Each row is a point. Examples show where two turns around zero, p and q, send a point. Where does a point land after both, in the order given? Backwards means that the second turn is done in reverse. Each puzzle has new turns, and all numbers are rounded.
(in the rows, 128 means zero)

Turn p:
[ 89 128  88] -> [110  98 172]
[113 120 142] -> [149 125 135]
[146 144 140] -> [124 152 116]
[164 120 141] -> [128 137  90]
Turn q:
[138 171 144] -> [141 173 132]
[106 151 112] -> [126 137 162]
[156 129 127] -> [114 141 107]
[131  96 115] -> [113  99 117]
[109  93 142] -> [146  91 121]
Where do these land?
q, then p: [168 137 108] -> [118 129 173]
q, then p: [105 116 130] -> [141 120 107]
p, then q: [114 163 144] -> [149 163 130]
q, then p: [106 112 155] -> [121 118  92]
p, then q: [147 112 102] -> [121  96 143]

Turn p:
[134 166  82 128] -> [143  75 105 130]
[126 133 119 118] -> [139 123 121 131]
[136 130 135 155] -> [104 119 140 120]
[126 117 165  88] -> [159 171 141 117]
[142  84 142 156] -> [ 81 158 125 121]
[104 138 123 123] -> [141 121 134 150]
Turn q:
[120 134 133 128] -> [121 127 131 120]
[137 179 140 159] -> [ 79  92 124 138]
[134  83 169 136] -> [124 179 154 151]
[103 131 112 133] -> [137 112 142 108]
[112 101 117  81] -> [165 157 115  98]
[160 132 115 130] -> [135 117 108 154]
[130 137 110 129] -> [135 110 122 127]
Where do these land?
q, then p: [112 112 137 101] -> [158 114 128 112]
p, then q: [154 136 117 121] -> [152 134 112 123]
p, then q backwards: [ 99 175 151 123] -> [110  98  97 166]
p, then q: [144  95 142 157] -> [117 120 136  82]
p, then q: [131 122  92 138] -> [158 114 147 126]

Turn p:
[147 150 139 127 157 101] -> [147 112 146  91 117 117]
[143 111 142 117 176 110] -> [140 146 129  74 133 120]
[100 133 135 145  95 166] -> [102 133 130 180 134 113]
[107 113 132 143  71 135] -> [117 146 127 184 109 144]
[154 130 127 109 132 133] -> [155 122 118 121 142 127]
[126 139 117  97 163 107] -> [130 109 106  84 121 122]
[119 120 105 158 102 145] -> [105 127 140 162 140 152]
Turn q:
[127 110 121 127 105 134] -> [133 136 111 129 143 146]
[128 148 110 116 141 147] -> [151 123 136 144 105 128]
[123 128  90 104 122  98] -> [145 167 150 114 120 149]
[164 100 166 160 136 142] -> [112  82  96 100 146 111]
[144  93 177 161 156 138] -> [ 86  84  95 102 129 108]
[103 177 104 143 127 125] -> [134 126 178 164 126 136]
[140 125 138  97 107 108] -> [139 162 119 115 142 110]
[ 96 143 119 117 129 132] -> [124 144 139 157 114 135]
Where do these land?
q, then p backwards: [127 141 103 134 150 114] -> [136 136 134 153 129 101]
q, then p backwards: [169 118 112 167 116 144] -> [166 151  89 116 144 127]
p, then q: [100 160 174 121  97 142] -> [103 134 161 106 180 142]
p, then q backwards: [104 102 165 105 130  96] -> [123 109 129  73 154 117]
q, then p: [143 154 115 113 146 141] -> [161 139 142 139 120 143]
p, then q: [132 127 103 106 119 110] -> [152 124 109 130 125 152]
p, then q: [121  94 124 150 137 149] -> [117 118 148 156 104 113]

Turn p:
[113 156 157 142 128 128 136 157  99] -> [155 127 118 120 125 103 151  89 115]
[112 150  92 102 134 127 149 157  98] -> [132  80 136 126 110 109 149 136  91]
[150 143  98 129 124 165 113  93 130] -> [122 116 177 123 148 160 107 130 126]
[139 114 133 113 146 162 111 113 133] -> [ 99 144 143 107 149 144 125 131 119]
[ 82 100 101 147 118 104 136 156 157] -> [132 105  99 130 126  80 116 165 162]
[142 102 155 134 101  97 107 154 152] -> [116 162 108 168 129 108 143 129 162]
[140 102 104 151 152 141 147 128 109] -> [123 107 136  91 115 146 147 139 151]
[148 146 152 107 137 125 152 123 144] -> [116 127 101 142 130 155 125 106 108]
[128 159 154 104 100 130 141 103  97] -> [137 139 143 141  98 133 110  89  91]
[124 107 134 150 139 100  88  96 162] -> [146 172 118 133 149 140 107 167 156]
Turn q:
[119 134 106 138 165 149 151 139 128] -> [157 150 123 113 140  95 132 144 138]
[152 106 152  98 102 149 145 145 140] -> [130 135 122 153 120 147  96 145  84]
[160 110 140 117 107 129 110 141 138] -> [103 136 135 131 117 158 108 140 109]
[108 162  96 139  98 102 130 131 110] -> [ 98 100 127 123 145  92 119  98 146]
[112 133 156 164 141 161  98 145 101] -> [159  97 140 103 127 150 113 156 165]
[114 133 155 120 121 103  92 149 122] -> [111 107 124 131  87 145 117 124 153]
[167 163 140 100 127 113  96 137 119] -> [ 93 116 103  89  97 144 123 126 110]
[157 163 155 161 131 111 159 156 161] -> [146 162 109 100 130 142  81  83 130]
[104 128 119 123 135 142 150  92 141] -> [156 127 140 141 139 109 158 115 112]
[147 103 112 118 143 109 145  99 104] -> [112 143 102 143 154 133 166 137 124]
[101 101 103 114 153 137 120 102 106] -> [132 121 135 145 134 109 177 159 139]
[ 95 101 101 145 113 130 142 100 167] -> [139 145 177 163 147 110 146 106 127]
Where do these land?
p, then q: [149 136 116 124 151 218 109 124 122] -> [186 111  98 151  83 137 171 153 122]
p, then q: [154 130 158 124 136  95 161 186 103] -> [127 140 125 157 197  98 133 100 110]
q, then p backwards: [150 118 111 172 131  93 140 108 104] -> [159 119 153 151 147 154 113 146 165]
p, then q: [122 142 141 120  95 146 156 152 116] -> [117 116 136 156 146 145 161 106 136]
q, then p: [ 85 151 109 114  96  96 121 105 146] -> [148 159 109 119  88 136  86 135 152]
p, then q: [132 103 105 117 152 101 122 107 129] -> [127 125 131 124 120 109  81 149 126]
q, then p: [135 119 131 124 137 153 123 110 168] -> [131 136 135 131 115 139 140  84 112]
p, then q: [101 117 115 127  85 126 104 111 132] -> [111 121 133 116  98 157 112 104 154]
q, then p: [121 126 131 141 137 116 134 165 150] -> [143 139 138 160 155 129 116 127 126]
p, then q: [151 137 135 127 136 117 107 110 107] -> [148 114 114 107 139 135 111 128 110]
q, then p: [106 128 157 119 152 146 132 132 132] -> [112 122 143 155 123 142 142 115 150]

Turn p:
[123 149 133 146 168  87 102 103 122  93 100] -> [112 117 130 112 104 190 119 165 135 107 106]
[123 116 104 121  86 109 133 137 113 150 140] -> [148 124 146 153 166 117 146 125 141 149 124]
[158 141 128 117 118 127 147 123 119 146 107] -> [123 145  96 141 148 120 119 133 148 129 120]
[ 97 144 153 118 133 146 121 126 117 147 154] -> [110 107 145 114 120  98 138 126 145 113 154]
[ 89 101 139 115  93 165 157 135 127 132 137] -> [132 130 134 117 143  97 169  75 122 126 141]
[121  95 142 112 104 171 147  88 139 138 136] -> [147 130 115 142 127 105 139  69 130  92 141]
[123 100 122 125 139 124 161 141 121 150 151] -> [148 146 140 132 127  88 150 136 119 124 116]
[106 109  91 114 138 151 105 153 108 157 138] -> [169 107 128 122 118 106 154 142 132 158 159]
[149 170 124 156 153 121 114 105 141  78 138] -> [115 124 141 102 104 165  68 132 132 121 106]
[153 139 163 169 157 116  81 121 119  87 126] -> [108 144 148 110 108 184  88 156 115 104 153]
[149 142 130 146 126 102 124 125 177 134 107] -> [107 113 109 151 140 143 101 140  94 125 104]
[152 154 117 155 135 110 137 147 137 114  87] -> [113 139 100 111 147 156 107 153 112 146 102]
[119 103 119  71 114 134 135 160 126 138 143] -> [130 137 132 156 112  96 167 111 136 167 138]
Turn q:
[142 151 165 128 169 133 120 125 150 129 146] -> [125 110 105 130  79 127 110 105 132 138 108]
[138 168 160 114 133 126 164 122 109 128 120] -> [137 138 117 136 121 117 119  67 118 127 146]
[140 147 133 123 113 106 149  75 154  93  93] -> [121 115 124 167 128 118 109 125  67 141 166]
[133 115 119 138 104 106 111 132 110 146 129] -> [131 142 146 140 145 106 144 144 135 116 112]
[128  90 148 150 114 128 136 133 148 141  94] -> [122 119 151 135 129 120 165 138 126 174 134]
[101 156  65 134 111 135 161 103 137 199 119] -> [119 201 136  87 109 126 162 148  88  96 161]
[113  90 105 105 156 140  83 135 120 128 133] -> [142  97 129 106 124 133 124 175 168 109 130]
[146 115 126 111 141 153 107 155 134 112 127] -> [144  95 127 100 136 136 113 134 139 139 111]
[114 146 110 117 105 150  94 127 126 155 130] -> [119 122 142  98 128 124 147 136 116  84 117]
[110 152 147 104 104 116 134 120 128 124 157] -> [104 134 150 143 123 136 107 100 126  99 129]
[159 111 119 133 154 116 160 122 132 101 176] -> [117 154 101 137 131 130  71 137 147 158 121]
[110 106 123 157 137 122 112 189 115 120  98] -> [170 119 132 133 149 159 172 140 155 146 106]
[129 116 144 148 122 132 132 125 101  87 142] -> [111 117 104 153 163 133 121 118 148 136 125]
Where do these land?
q, then p: [138 154 136 142 111  90 133  83 126  94 163] -> [147  97 155  84 145 174 121 152 124 122 137]
p, then q: [135  85 109 162 118 101 121 142 114 103 134] -> [137 117 100 105 128 101 133  75 133 138 116]
q, then p: [123 135 100 164 127 141 118 177 112 154 110] -> [115 158  75 119 120 107 120 124 142 143  95]
q, then p backwards: [169 141 159 125 110 170 140 107 109 130  82] -> [ 89 129 122 130  98 182 145 157 158 152 130]
q, then p: [ 98 148 147 156 141 125 138 105 179 137 126] -> [143 121 140 103 182 112 144  96 145 129 140]
q, then p: [138 144 157  92 129  97 124 127 181 104 135] -> [136 131 139 139 160 159 132 123 126 101 190]
q, then p: [153 101 135 158 130 164 119 141  89 120 147] -> [140  99  95 140 100 122 147 147 107 136  89]
q, then p: [119 120 111  82 116 146 139 117 155 119 143] -> [113 120 152 134 101 126 143 116 138 132 174]
q, then p: [ 92 120 121 122 118 128 111 142 108 115 134] -> [122 140 124 108 101 126 120 108  99 125 126]
p, then q: [131 139 125 125 137 149 101 117 126 147 105] -> [120 137 131 110 141 138 110 160 137 128 114]
p, then q: [127 101 130 142 142 140 166 137 122 114 148] -> [147 126 130 149 132 108 112  94 108 112 138]
q, then p: [119 159 101  97 157  87 105 137 114 151 100] -> [116 183 140 143 139 153  79 113 134 150 125]
p, then q: [123 117 135  97 127 128 148 132 127 176 138] -> [141 167 129 168 125 139 125 139 122 148 124]

Turn p:
[103 140 123 125 106 119 109 121 118 111 107 123] -> [136 120 127 125 118 121 128 152 148 162 135 141]
[127 147 107 112 159 137 109 126 108 124 118 134] -> [138 131 142 120 137 152 121 154 135 112 136 158]
[105 145 142 132 124 118 167 115  94 145 164 119] -> [133 111 114 142  84 130  82 128 110 116 113 116]
[172 146 143 109 131 123 162 135 146 175 118 157] -> [ 97 105  94 120 135 173 143  96 105 103 145 115]
[127 128 149 118 129 135 100 118 145 119 128 158] -> [135 107 140 149 145 123 157 136 118 130 145 135]
[129 104 144 158 112 141 114 122 125 108 116  34] -> [117 158 150  75 114  52 106 114 127 155 121 137]
[175 129 132 125 121 102 118 123 137 133 122 145] -> [119  98 134 109 157 145 140 113 132 129 136 105]
[114 136 119 131 119 144 122 159 115 133 151 129] -> [111 140 136 159 126 134 107 126 133 134 115 143]
[117 117 125  99 110 132 115 116 136 127 134 102] -> [105 135 143 121 112 111 138 156 122 139 129 120]
[130 125  91 157 153 119 127 118 147 110 122 115] -> [155 145 131 102 139 125 141 127 149 118  92 133]
[139 136 110 156 137 139 157 118 138 111 128 149] -> [162 137 109 126 144 145 132 114 114 129 102 126]
[142  73 142 125 124 139 144 136 136 110 121 138] -> [136 162 128 137 146 112 141 114 117 130 152  90]
[109 142 130 132 148 118 122 166 136 110 129 134] -> [140 137 147 148 114 141 137 107 153 128 129 150]
[102 123 135 113 120 127 126 119 109 175 135 156] -> [108 107  97 161 121 129 116 155 130 106 143 124]
Turn q:
[103 117 136 132 140 122 135 126 119 120 112 116] -> [119 116 125 126 115 127 139 128 139 103 133 146]
[135 118 113 109 140 120 119 132 112 122 143 134] -> [146 131 133 119 141 147 137 134 114 118 114 128]
[106 130 121 130 117 119 159 119 123 123 139 166] -> [139 148 132 155 106 147 137 110 148 134 108 137]
[119 137 116 124 121 116 148 115 149 120 136 132] -> [128 139 117 130 109 141 134 116 127 150 129 142]
[107 139 124 104 115 184  31 113 123 115 128 122] -> [106 136 141  72 131 113 158 198 143 132 117  65]
[130 162 140 127 160 126  96 112 120 150 137 121] -> [148 116 117  86 128 109 101 140 140 127 110 119]
[116 114 117 126 127 173 156 117 124 139 119 116] -> [121  97 161 132 113 138 144 114 143 137 150 117]
[112 146 112 152 115 124 147 136 112 115 140 129] -> [116 115 115 149 127 134 141 114 139 140  97 134]
[181 125 121 117 129 145 137 111 128 136  65 127] -> [154 107 158 151 138 106 116 165 118 149 175 144]
[131 114 116 135 116 108 153 107 124 127 144 116] -> [135 115 109 146 108 154 128 115 111 131 130 130]
[112 135 130 144 128 114 150 192 159 137 137 121] -> [ 85 145 121 128 162 129 117  81 135 130 126 155]
[111 129 137 114 123 108 141 128 116 132 135 116] -> [118 125 129 126 110 142 117 123 119 113 114 143]
[197 121 171 119 111 120 103 137 134 125 130 145] -> [147 162 134 146 149  88  99 143  78 122 138 104]
[113 116 123 143 133 131  91 132 132 152 116 131] -> [120 130 116 116 145 133 119 147 158 113 142 111]
[147 118 142 143 145 111 152 141 145 107 140 128] -> [139 137 111 138 137 112 136  93 107 121 137 145]
Where do these land?
q, then p: [110 144 129 155 121 103 136 159 127 133 139 120] -> [154 132 110 127 135 124 149 158 147 123 121 145]
q, then p backwards: [ 98 106 149 131 130 111 145 106 135 107 136 108] -> [110 141 149 113 148 124 157 133 149 156 121 118]
p, then q backwards: [137 124 116 124 113 126  98 146 155 122 145 153] -> [125 126 101 138 111 153 136 158 112 114 123 140]
q, then p backwards: [128 136 137  99 154 138 171 154 122 144 124 136] -> [147 152 143 143 156 130 105 155 124 103 143 109]
q, then p backwards: [123 132 137 124 169 100 111 134 121 107 118  90] -> [134 148 132 141 154 144 119  89 137 160 106 114]
q, then p: [152 134 128 141 121 158 159  97 107 159 167 136] -> [102 120 124  84 151  74 117 129 114 128 132 115]
p, then q: [149  97 130 126 130 135 147 117 118 134 116 102] -> [124 120 126  98 120 138 126 145 107 132 100 142]
p, then q backwards: [144 166 105 144  99 147 105 121  82 101 137 156] -> [170 160  78 114 119 108 134 142 112 165 116 128]
q, then p: [157 127 170 117 135 132  96 119 145 123 115 115] -> [119 110 170 129 108 146 104 129 155 134 131 114]
p, then q: [125 117 118 143 154 144 143 151 159 143 106 124] -> [149 130 126 132 106 126 146 127 137 169 114 153]
p, then q: [121 156 105 112 104 118 115 114 124 111 121 132] -> [112 135 160 130 152 134 109 117 139 122 147 120]
p, then q: [ 80 112 129 100 100 135 119 116 131 143 142 139] -> [ 85 122 105 156 155 140 122 106 142 123 116 136]
p, then q: [140 113 112 147 135 116 118 130 138 137 100 153] -> [149 125 125 106 135 133 144 106 125 147 148 146]

Turn p:
[148 131 142 139 101 138 123 167 116 169 150 106 148 109] -> [133 154 109 121 112 129 147 127 103 162 117 142 178 109]
[152  96 132 146 152 149  88 132 114 134 120 123 153 142] -> [134 110 141 152 116 119 123 153 105 128  96 149 154 161]
[158 111 145 119 116 138 115 136 123 146 160 151 118 115] -> [151 131  96 115 112 100 120 142 130 132 105 127 148 115]
[162 123 160 122 116 144 138 145 143 114  90 102 121 140] -> [ 98 134 115 119 151 160  92 120 126 136  95 143 143 136]
[ 59  83 106  73 127 112 156 156 122 102 120 102 143 144] -> [149 148 148 182 185 162 127 159 165 164 163 114 108 121]
[125 143 110 104 154  98 140  93 132 118 132 100 108 109] -> [129 102 156 132 132 130 114  98 130 129 142  80 113 108]
[123 105  98 167 145 122 132 125 108 105 125 147 112 104] -> [121 123 131 154  76 117 111 135 134 130 149 129 100 143]
[ 82 119  86 136 124 171 126 139 151 163 100 112 104 136] -> [101 169 136 136 135 137 143 147 141 114 166  94 158 177]
[141 115 188 171 101 171 148 120 112 125 155 101 142 152] -> [120 117 121 109 128 117 122 102 161 154 117 200 180 140]
[159 142 110 122 104 127 113 101 124 114 127 152 111 103] -> [114 118 128  92 103 109 106 148 121 113 125 114 113 104]
[134 126 111 152 142 105  91 120 164 106 148 143 116 157] -> [143 101 138 113 101 141 155 137 147 113  97 113 100 158]
[112 143 107 144 135 130 168 106 139 143 126 123 153 150] -> [133 131 149 110 146 125 142 102 117 138 166 137 116 158]
[143 149 135 145 106 100 103  92 118 131 135 143 104  94] -> [ 98  99 118 107  93  97 139 124 125 118 122 113 117  93]
[123 149 123  86 153 122 138 145 123 128 137 131 122 155] -> [161 154 145 136 158 132 127 113 130 112 114 114 115 118]
[121 176 148 114 117 114 125 136 108 107 121 172 140 133] -> [130 140 122 119 140 125 141 127 119  90 122 161  91  86]
[135 119 153 128 141  80 145 105 128 104  95 142 118 142] -> [106  98 117 141 150 124 114 107 131 132 110 131  73 130]
[ 99 145 122 108 141 156 129 158 151 167 134 126 161  92] -> [155 148 107 137 140 151 150 134  93 112 169 116 169 122]
Turn q:
[126 130 153 164 120 119 145 118 105 120 111 164 105 101] -> [133 177 118 149 146 163 151 134 142 131 123 129 145 110]
[134 154 128 104 129 139 112 135 130 122 131 114 108  82] -> [109 116 134 131 123 128 116 141 160 136 141  96 162 136]
[119 149 134 102 167  82 106 126 116 137 135 108 105 139] -> [ 93  89 112 110 133 135 165 151 112 147 136 129 141 151]
[126 124 126 124 102 121 104 118 102  99 143 102 143 121] -> [ 96 123 144 128 144 109 121 111 145 114 139 158 145 127]
[130  84 112 154 147 144 122 144 103 124 104 112 112  99] -> [147 103 120 142 130 138 128 130 146 120 101 139 160  76]
[144 131 120 140 136 128 129 142 111 151 154 213 103 153] -> [155 160  90 124 133 163 116 148 118 185 158 148  97 117]
[111 162 120 129 118 116 154 140 105 178 125 102 167  84] -> [102 131 166 170  98 138 116 119  78 134 131 108 169 128]
[ 91 122 138 101 114 142 107 137 118 116 117 134 113 144] -> [117 122 127 131 169  99 124 132 139 154 108 123 118 131]
[117 154 126 111 129 142 137 144 100 111 130 107 104 161] -> [121 115 111 141 131  85 155 111 135 158 140 124 128 132]
[142  70 121 103 108 143 148 109 156 131 123 164 139 154] -> [179 154 142  77 139 114 102 130 119 126 108 139 101 121]
[140 128 131 148 137 128 111 120 136 141 117 109 102 157] -> [141 101  97 123 138 142 144 105 127 119 125 126 122 140]
[139 148 128 104 122 139 133 118 152 111  99 158 167 114] -> [108 162 150 105 117 124 110 131 131 117 130  88 102 113]
[168 132 147 170 176 151 145 129 148 159 186 111 184 145] -> [168  99 140 156  89 145 127 140  90  75 194 140  93 130]
[111 137 111 141 113 106 131  86 190  99 132 118 135 120] -> [114 141 156 110 102 145 134 118 160  97  97 133 105 174]
[123  95 127 126 103 119 135 153 149 119 114 103 132 145] -> [137 127 113 123 126  94 114 122 120 104  90 141 132 136]
Where do these land?
p, then q: [103 135 126 129 166 112 175 151 135 103 132  83 168 148] -> [189 123 137 138 153 166 143 118 133 121 180 112 106 124]
q, then p: [151 114 153 126 144 150  99 105  87 147  99 173 139 107] -> [161 116 129 156 103 136 101 109 109 102 149 114 183 107]
p, then q: [141 150 107 111 147  93 149 135 138  93 116  93 133 165] -> [162 108 125 132 175 139 157 124 142 124 142  81 135 130]
q, then p: [107 155 116 134 127 169 120 119 160 126 160 129 114 168] -> [117 125 120 105 123 105 133 111 164 139  90  97 127 169]
q, then p: [128 120  97 157 131 111 152 139 100 102  94 166 149 117] -> [ 93 142 104 112 112 129 127 128 108  99 177 122 131  91]
q, then p: [164  93 118 140 154 120 127 157 114 140 116 155 131 109] -> [137 146 122 128  96 138 107 167  97 125 143 124 146  99]
q, then p backwards: [139 119 130 133  97 175 110  99 122 143 141 107 100 105] -> [111 119 143 104 161 156 157 110 140 117 155  91 121 140]
q, then p: [110 142 113 111  95 146 125 129 152 161 130 110 138 150] -> [100 107 152 137 142  96 143 129 138 134  90 124 130 139]
q, then p: [161 121 162 146 120 115 136 107 136 152 108 159 107  85] -> [149 141 165 109 127 162 105 122 101 101 134 153 166 122]
q, then p backwards: [121 161 124 136 119 124 111 157 144  98 142 110 157 143] -> [118 118 131 161 137 124 130 108 107 121  94 155  97 118]
p, then q backwards: [114 107 133  90 132 122 149 142 146  88 135 120 146 138] -> [121 107 135 147 136 160 100 114 130 145 143 164 107 120]
q, then p backwards: [143 111 167 134 109 130 123 131  84 157 124 155  90 116] -> [112 117 151  81 118 149 152 161 141 157 129 109 157 121]
p, then q: [119 152 111 115 108 128 118 101 131 153 180 125 117 118] -> [121 139 153 104 105 104 126 146 112 101 139 124 165 152]
q, then p: [127  87 157 143 119 112  95  95 124 150 127 129 109 126] -> [161 123 139 149 137 129  88 132 110  90 123 144 128 156]
p, then q: [ 91 152 106 114 152 112 131 153 146 107 116 105 121 124] -> [159 117 138 164 130 120 146 115 165 109 151 112 128 136]
